Rows are points. The points of each table are mixes of a few directions, plus a little noise. Count the directions of each table, and those that both share. Where both have some left over, give the other angles between the two spaces (their principal angles), to ten degrees, smallest first.

First (6 x 3)
[[  4 -41  71]
 [-34 -16 -79]
 [ 17  42 -15]
 [-23 -32 -20]
 [ 14  23  15]
 [ 21  26  27]]
Second (5 x 3)
[[  0  13 -18]
 [ 31  82 -23]
 [-18 -61  33]
 [-26 -34 -29]
 [ 13   1  38]]
Directions: first 2, second 2, shared 2

First (8 x 6)
[[ 20  42 -31 -52  -1  12]
 [-90 -55  45  38  34  41]
 [ 39  13 -10 -21 -15   0]
 [ 25   6  -9  20 -11 -36]
 [ 15   1  27 -15 -38  -1]
 [ 56 -29  -1  15  -2   8]
 [ -6  65 -30 -58  -9  -8]
 [-56 -42   9  76  42 -16]]
Second (8 x 6)
[[ 11 -13  -1 -13   6  31]
 [ 24  -6  -6 -12   3  19]
 [-25  34  14  -1 -33 -45]
 [ -4 -30   7 -14  25  61]
 [ -7 -16 -26  75  39 -47]
 [ 67 -29 -36  13  32  26]
 [ -4  72  33 -72 -90 -33]
 [-61  -8  20  24  15  -7]]
Directions: first 4, second 3, shared 3

First (9 x 9)
[[ -8  19 -71  58   7  13 -61  24  45]
 [-46 -17  85 -73  -7 -41  77 -15 -57]
 [-44 -18  58 -67 -31 -33  62 -23 -51]
 [  5   1 -25  13 -13   9 -17  -1   9]
 [ 20 -13  17 -29 -30   6  28 -26 -25]
 [ 11  13 -20  37  34   8 -32  22  30]
 [ 69  -8 -12   5 -15  33  -6 -19   1]
 [ 26  21   3  48  78   9 -31  40  39]
 [-36   3 -42  12 -24  -4 -21   2  11]]
Second (10 x 9)
[[ 12   1 -10  12  -6 -17  15  -4   4]
 [-70   3  -4  -8 -12 -41  15   7  -6]
 [ 77  13 -73  91 -15 -80  60  -8  42]
 [-15 -16  73 -82  18 102 -60  -2 -39]
 [  3  20 -25  42  59  50 -85  40  44]
 [-13  -4   3  -9 -22 -30  33 -11 -12]
 [ 17  -9   7 -12 -25 -19  40 -20 -16]
 [-41  -1  30 -35  23  52 -53  15 -10]
 [ 34  -1  -8  13  -6  -8  17  -8   4]
 [ -4  -5   8 -13 -12  -8  16  -9 -11]]
Directions: first 3, second 3, shared 2; angles 80

First (10 x 12)
[[  7   4   8  -6   8  18  -9   3 -17  10  10  -1]
 [ 60 -24  79 -40  28 121 -18 -14 -35  46   1 -40]
 [ -9   8   1  -4  -6 -25  11   1  29   0   6  27]
 [-19  35 -18  -2   6 -22 -13  17 -17  10  42  39]
 [-18  39 -20  -1   6 -21 -15  20 -25  10  47  43]
 [-18   7 -22   6   3 -31  -7   2 -10 -13   9  -3]
 [  3 -34 -38  44  -9  11  -4   0 -35 -35 -53 -71]
 [ 14  -9  23  -5 -19   7  27  -5  53  10 -19  25]
 [-12 -32  39 -39   3 -66  28 -48  88 -25 -25 -23]
 [ -7   6 -50  47 -21   5  -1  27 -30 -11 -17   4]]
Second (10 x 12)
[[ 16  11  -7   6 -15  12   1   8  10   8  -1  22]
 [ -8 -31  14 -11   7 -32  11 -28  29 -24 -27 -44]
 [ 27 -22   1   1 -29 -16  20 -26  73 -22 -45 -14]
 [ 11  18  -9   8  -9  18  -3  15  -6  13   9  26]
 [-62 -38  30 -29  56 -47  -5 -25 -38 -27   5 -72]
 [ 17   1  -5   6 -16   4   5  -3  24   0 -12  10]
 [  5 -16   6  -4  -5 -14   9 -15  27 -13 -18 -16]
 [-40 -31  21 -22  38 -37  -1 -22 -19 -23  -4 -57]
 [ 21  46 -22  21 -18  49 -13  42 -32  38  35  67]
 [  8  60 -25  20  -5  59 -23  57 -68  50  56  79]]
Directions: first 4, second 2, shared 1; angles 30

First (11 x 20)
[[  -6  -52   26    1    3   26  -17   59   -9   -3  -67  -19    8   -4
    -5  -18   26   -3  -40   -1]
 [  -5  -32  -15   38   24   11   21   32  -22   19  -36  -32   -1  -45
   -19  -33    5   28  -26  -16]
 [ -29  -49    0   -8   -8   14    3   25  -24   17  -60   13   66  -26
    34  -33   45    5   20  -43]
 [  14  -83  -27  -57   30  -11    4  107  -43  -16 -101  -19   -2  -13
    15   -4  -14  -17  -37  -41]
 [   9  -18    7   15   -7  -16   36    2  -15   -8   48  -26   -4   13
   -43   24    8   24  -25   25]
 [  20   45    5  -14   14   11  -47    4   34  -12  -16    5  -62   15
     5    6  -39  -29  -14   20]
 [  -6   16   11   58    1   20    8  -24    7   18   23  -23  -10  -17
   -32  -18   12   29  -12   20]
 [  34   61  -34  -26   44   -1  -53   15   34   -7  -37    4  -96   -6
    19    1  -84  -38  -13   -1]
 [ -21   39  -13   10  -27  -14   24  -79    8   15   66   39   49   -3
    25    5   16    8   67  -14]
 [   4   61   10  -78  -51  -42  -10  -82   26  -34  100   74   24   82
    45   71   -7  -43   74   14]
 [ -12   10   29   65  -26   10   34  -56    3   14   78  -16   25    3
   -44    2   38   41    0   36]]
Second (9 x 20)
[[-43  25 -32  15   9  31 -15  12  18  44  12   9   3  -1 -27 -40 -41   1
   29   4]
 [-51  37  22  36  27  32 -43  50  78 -10 -43  53  60 -15  11 -85  51  17
   30  19]
 [ 84 -49 -26 -58  19 -10  10  -7 -60  -8  47 -54 -96  67 -80  80 -55   9
   -7  12]
 [ 12  -3  -4 -42 -19   6 -15 -33 -13   8  18   8 -11  36   5  32 -16 -21
   30  -7]
 [-11 -17 -27 -13 -21 -45  50 -10 -43   4 -10 -11  12 -42  55  25 -26 -26
  -32 -44]
 [-22 -22   5  -4  -7 -19  16  32  -6 -13 -34  13  48 -27  37 -14  26  -6
  -12 -19]
 [-71 -35   4  38 -57  33  31 -24 -37  67  10 -25  59 -23   0 -18   6  -7
  -12 -18]
 [ 62  17  20   7  11 -54  24 -31  -7 -54   1 -16 -46 -28  34  46  13   3
  -45   1]
 [ 34  43  40  21  39  30 -59  12  70 -39  -1  24 -26  34 -39 -25  43  30
   25  53]]
Directions: first 5, second 6, shared 3; angles 40, 60

First (10 x 32)
[[ 46  -3  -9  -1  45   4 -35 -35 -46  61  82 -61  34  36   3 -13 -40  -7
   25 -66 -31 -24  33  38 -41   6  47  48 -23   4   0 -48]
 [-52   2   9   2 -52  -2  41  39  53 -70 -92  69 -39 -40  -6  14  45   6
  -30  74  35  29 -39 -40  47  -7 -54 -57  27  -6  -2  56]
 [-32   0   7   0 -32  -1  26  24  34 -46 -58  43 -25 -25  -2   9  29   4
  -16  48  23  19 -25 -27  27  -4 -31 -36  16  -5   1  34]
 [ 61  -3 -11  -3  59   1 -48 -47 -60  83 107 -81  46  48   6 -15 -54  -9
   34 -87 -40 -35  45  50 -54   7  61  65 -32   6   1 -65]
 [ 63  -4 -11  -1  61   3 -49 -48 -63  86 112 -83  47  49   5 -15 -57  -9
   35 -90 -41 -36  47  50 -55   8  65  67 -34   5   1 -67]
 [ 23  -1  -5   0  22   0 -18 -18 -23  30  41 -30  18  19   4  -5 -21  -4
   13 -34 -15 -13  17  20 -21   3  25  25 -12   4   0 -25]
 [-33   1   7   1 -33  -2  27  26  35 -47 -61  45 -26 -26  -3   9  30   5
  -19  51  23  19 -25 -26  30  -4 -35 -37  17  -4   1  37]
 [-31   1   6   1 -31   0  25  24  31 -42 -56  41 -24 -25  -3   7  28   5
  -18  46  20  17 -24 -26  28  -4 -32 -33  16  -3   0  33]
 [ -3   1   1   0  -2   1   4   2   5  -6  -6   5  -3  -2   0   1   4   0
   -2   6   4   2  -2  -2   3   0  -5  -3   2  -1   0   3]
 [-37   1   7   2 -37  -1  29  29  40 -52 -66  50 -28 -29  -4  10  33   4
  -21  54  26  20 -28 -30  34  -5 -38 -39  19  -3   0  40]]
Second (9 x 32)
[[-24 -13   9  19 -38   9  71  24  -2 -42 -48  58 -13 -29 -14   6  68  15
  -13  43  75  12  -9 -61  33  -2  10  24   0  14   2  49]
 [ -1 -30  23   0  18   2  -8 -14 -33  21  19  22  27 -33 -10  -4  27  30
   -8  36  41  36 -28 -39  41  33  27  -5 -12  59  25  13]
 [ 39   8 -26 -38  57 -29 -29 -30   3  53  59 -76  -5  66  40 -13 -79 -26
   30 -35 -83 -60  53  44 -57 -18  23  26 -27 -37 -40 -43]
 [-42  28 -25 -34  -8 -35  43  30  53 -35 -61  -9 -60  25  43   0 -12 -42
   33  55 -45 -49  15 -17 -16 -61 -38 -22   3 -98 -49  31]
 [  1 -17   6 -21   6   8 -52 -11   0  12  12 -11  22   3  32 -20 -47  11
  -12   3 -23  29  -9  62  13  39 -11 -32  -2  45   3 -21]
 [ 14 -13  18  45 -55  36  35  15   7 -45 -31  67   8 -33 -51  17  55  38
  -64 -21  78  39 -15 -15  25  37   1  19  21  68  27  17]
 [ -1  28  -7 -10  43  -9 -75 -20 -24  49  52 -69  19  10   3  -2 -42 -31
   49 -37 -73  -9  -9  38 -27 -26 -13 -33   2 -55  15 -42]
 [-27  22 -27   2 -19   6  21  19 -17  -9 -14 -33  -5  26  36 -18  -8 -42
   54 -19 -14 -32  29  37 -31 -41  -2  29  -4 -73 -17  -5]
 [ 44 -11  29  34  -4  12  -6 -14  12  -5  13  47   8 -35 -79  34  39  46
  -70 -25  42  33 -28 -49  20  37   6  -6  19  73  33   3]]
Directions: first 1, second 6, shared 1

First (11 x 32)
[[  -6    3   -5    1   -6    3  -12   -5   -7   -8    0   -8   17   -2
    -7    5    1    4    7    4    5  -10   -6    2   -2    1   -3   -3
     5   -1    9    7]
 [  -1  -20   27  -18   38    8   52   39   -5   12   -1   41   -5   27
    38  -10    9   -2  -35    0  -42    2   -3   23    3  -26   12   -2
    13   12  -34  -24]
 [  -5   10  -14    7  -18    1  -28  -17   -5  -12    1  -21   18  -11
   -20    8   -1    5   18    4   19  -10   -5   -5   -3    9   -7   -3
     1   -5   19   14]
 [ -11   -6    7   -9   12   11   11   15  -16   -8    0   11   28   13
     9    4    8    6   -9    8  -16  -17  -13   18   -1  -15    2   -7
    18    5   -5   -2]
 [  -1    8  -11    7  -16   -3  -22  -16    1   -6    1  -18    4  -11
   -16    5   -3    1   15    1   18   -2    0   -9   -2   10   -5    0
    -4   -5   15   10]
 [   8    3   -3    5   -5   -7   -3   -8   11    7    0   -4  -21   -7
    -4   -4   -5   -5    3   -6    8   12    9  -11    1    8   -1    5
   -12   -3    1    0]
 [  43  -15   23    0   26  -27   58   13   53   55   -1   36 -121   -1
    35  -35  -15  -29  -33  -31  -18   71   47  -29    9    8   14   26
   -47    3  -45  -36]
 [  -6    7  -10    4  -13    2  -21  -11   -7  -11    0  -15   19   -6
   -14    7    0    5   13    5   13  -11   -6   -1   -2    5   -5   -3
     4   -3   15   11]
 [  -3    7  -10    6  -14   -1  -21  -13   -2   -7    0  -16   10   -9
   -14    5   -2    2   13    2   15   -6   -2   -6   -2    8   -5   -1
    -1   -4   14   10]
 [  -9   -2    2   -5    5    7    2    8  -12   -8    0    4   23    7
     3    4    5    5   -3    6   -8  -14  -10   12   -1   -9    0   -6
    13    3    0    1]
 [ -10    4   -7    1   -8    6  -16   -5  -12  -14    0  -11   28   -1
   -10    9    3    7    9    7    6  -17  -11    6   -2   -1   -4   -6
    10   -1   12   10]]
Second (11 x 32)
[[ 14   1 -21 -23 -14 -17 -10  16  15  23 -17  14 -20 -11   5 -30 -11 -19
  -19 -28  14  -1  16  -9  24  23  -6  -3  -3  11  -8 -32]
 [-10  12  14   6   9   0   5   7  -9 -15  29  -9  17   9  -7  28   7  22
   15  12 -19  -2 -23   3   6  -6   1  -9   0 -14  22  19]
 [-12  -5  -6  19   1  19  -6 -12 -17 -22   3 -22  20  -6  -3   2  11  14
    6  21   5 -12  -5   6  -5  -1  -3   4   0 -16  12   8]
 [-14 -12  23  36  14  31  12 -37 -18 -29   0 -16  16  11  -1  27  15  12
   18  41  -8   2  -6  14 -44 -33  12  18   3  -5  -7  41]
 [ -2  10  14  -3   7  -6   7   7   2  -1  16   3   4  10  -4  19   0   9
   10   0 -16   5 -13   0  -2 -11   2  -8   0   1   7  11]
 [ 10  -5   4   4 -10 -11  -3  14  -3  10   2  13 -32  -9  30 -13  -3 -17
  -20  -2  -4  14   7 -21  57  58  11   0 -11 -18   2 -18]
 [ 14 -15  -4  -5  -6   0   0 -14  15  21 -31  18 -28  -1  11 -21  -8 -27
  -14 -11  14  11  27  -4 -15  -2   7  14   1  23 -32 -10]
 [ 14  -4 -16 -18 -11 -13  -5   9  15  23 -21  17 -23  -8   7 -27 -11 -22
  -18 -25  13   3  19  -9  12  16  -2   2  -2  15 -15 -27]
 [  9  15 -25 -32 -12 -28 -13  36  13  18   3   7  -3 -12  -5 -24 -11  -4
  -14 -36   8 -10   0 -10  41  27 -16 -18  -2   2  14 -37]
 [ -7   4  14   6   8   5   8  -6  -3  -9  11  -4  11  11  -8  21   4  12
   13  10 -12   2 -11   7 -18 -23   2  -1   2   0   3  20]
 [-15   1   0  12  11  22   2 -22  -8 -23   2 -21  36   8 -26  20  10  23
   23  19   1 -14 -11  22 -53 -50  -8   5   9   6   5  27]]
Directions: first 2, second 4, shared 0; angles 30, 70

First (8 x 32)
[[ -7   5 -53  23 -26  15  30  11  -4  -1   8 -31  11   9 -18  15  14  29
   -6 -20  25 -14   2  10 -35   1   1  -3  -6  12  -6   4]
 [ 31  19  -7  24  -9   8  -6 -23  -3  19   2  21  13   1   3  23  21  16
    1  -6   7  -6  13   1  -6  -9   7 -17   4  -9  11  -5]
 [-23  -9 -30   2 -12   6  23  21   0 -13   5 -33  -1   6 -13  -4  -4   9
   -5 -10  13  -5  -7   5 -18   4  -3   8  -8  14 -10   6]
 [-37 -31  54 -54  35 -22 -16  21   6 -25  -9  -2 -27 -10   9 -43 -40 -45
    3  24 -29  21 -19  -9  35  10 -11  26   0   1 -11   4]
 [-23  -4 -59  18 -28  14  37  24  -2 -11   9 -47   6  10 -23   7   5  26
   -7 -20  27 -14  -4  10 -37   4  -2   5 -10  21 -11   8]
 [  0 -12  85 -44  44 -25 -44 -11   6  -3 -13  43 -20 -15  25 -29 -27 -48
    9  33 -40  24  -7 -14  54   2  -4  11   8 -17   6  -3]
 [-64 -36 -12 -36   4  -6  26  48   3 -38   0 -56 -20   2 -14 -36 -34 -18
   -5   1   1   5 -24   1  -5  16 -13  32 -12  25 -24  11]
 [121  68  24  67  -8  12 -50 -92  -6  73  -2 106  38  -4  27  68  65  32
   10  -1  -3  -8  47  -2   9 -29  26 -59  22 -47  47 -23]]
Second (10 x 32)
[[ 23  -7  -5 -23  43  30   1 -31 -22 -41  -8  13  24  -6  17  -3   4   4
  -36   4 -35   6   0 -17   7  -3 -22  46   7   9 -24  58]
 [-54 -47  66 -73  11 -14  49  -9  39  -2 -25 -45  -3 -25   7  -5 -29  -3
   27  48 -25   0 -31  16  18   1 -10  12   5 -27  18 -26]
 [ 19 -14   8  -6  23   0  33 -32 -15  -9   0 -14   7  27  -3  17 -25  26
  -15  -1 -11   8  10  13 -14  -6   2  26  -3 -10 -10  -1]
 [ 11  56  -1  68 -44  10 -73   8 -14  18  24  55  -3 -16  -1  18  53  -8
   10 -35  50 -15  21 -12   8  -8  26 -79  24   2  21  -4]
 [ 19  30  -7  43 -37 -20 -29  14  15  53   6  29 -12   1  -4   9  22  -6
   29  -6  26  -6  11   4   0  -1  20 -50  -4 -10  26 -44]
 [ 27 -21  -4 -22  40  11  37 -31 -16 -21  -9 -13  16  21   2   7 -26  22
  -26   7 -30  10   7   4 -11  -2 -10  52  -8   0 -22  25]
 [  0  23 -28   9 -24 -38 -53  28  30  41   0  24 -26  -9  30 -44  40 -57
   21  -2 -20  20 -37 -19  26   1 -19 -10 -14  -6  19 -51]
 [-45 -54  17 -55  11   1  72  26  25  -9 -22 -59   0  -9 -26  -4 -54  17
   17  39  -3 -12  -6  21 -13  16  -1  28 -14   8  -7   9]
 [ 40  -9 -38  -6  33  37  17   2 -14 -18 -14  14  28  -4  -9   3 -11  17
  -25  13 -17 -10  24 -12 -13  11  -8  43 -12  30 -29  72]
 [-38  41  -8  67 -54 -16 -54  25 -29 -10  46  -2 -31  21 -12   3  26 -11
    1 -66  66   0   1   2  -7  -9  23 -68  18   4   7 -37]]
Directions: first 2, second 6, shared 1; angles 40
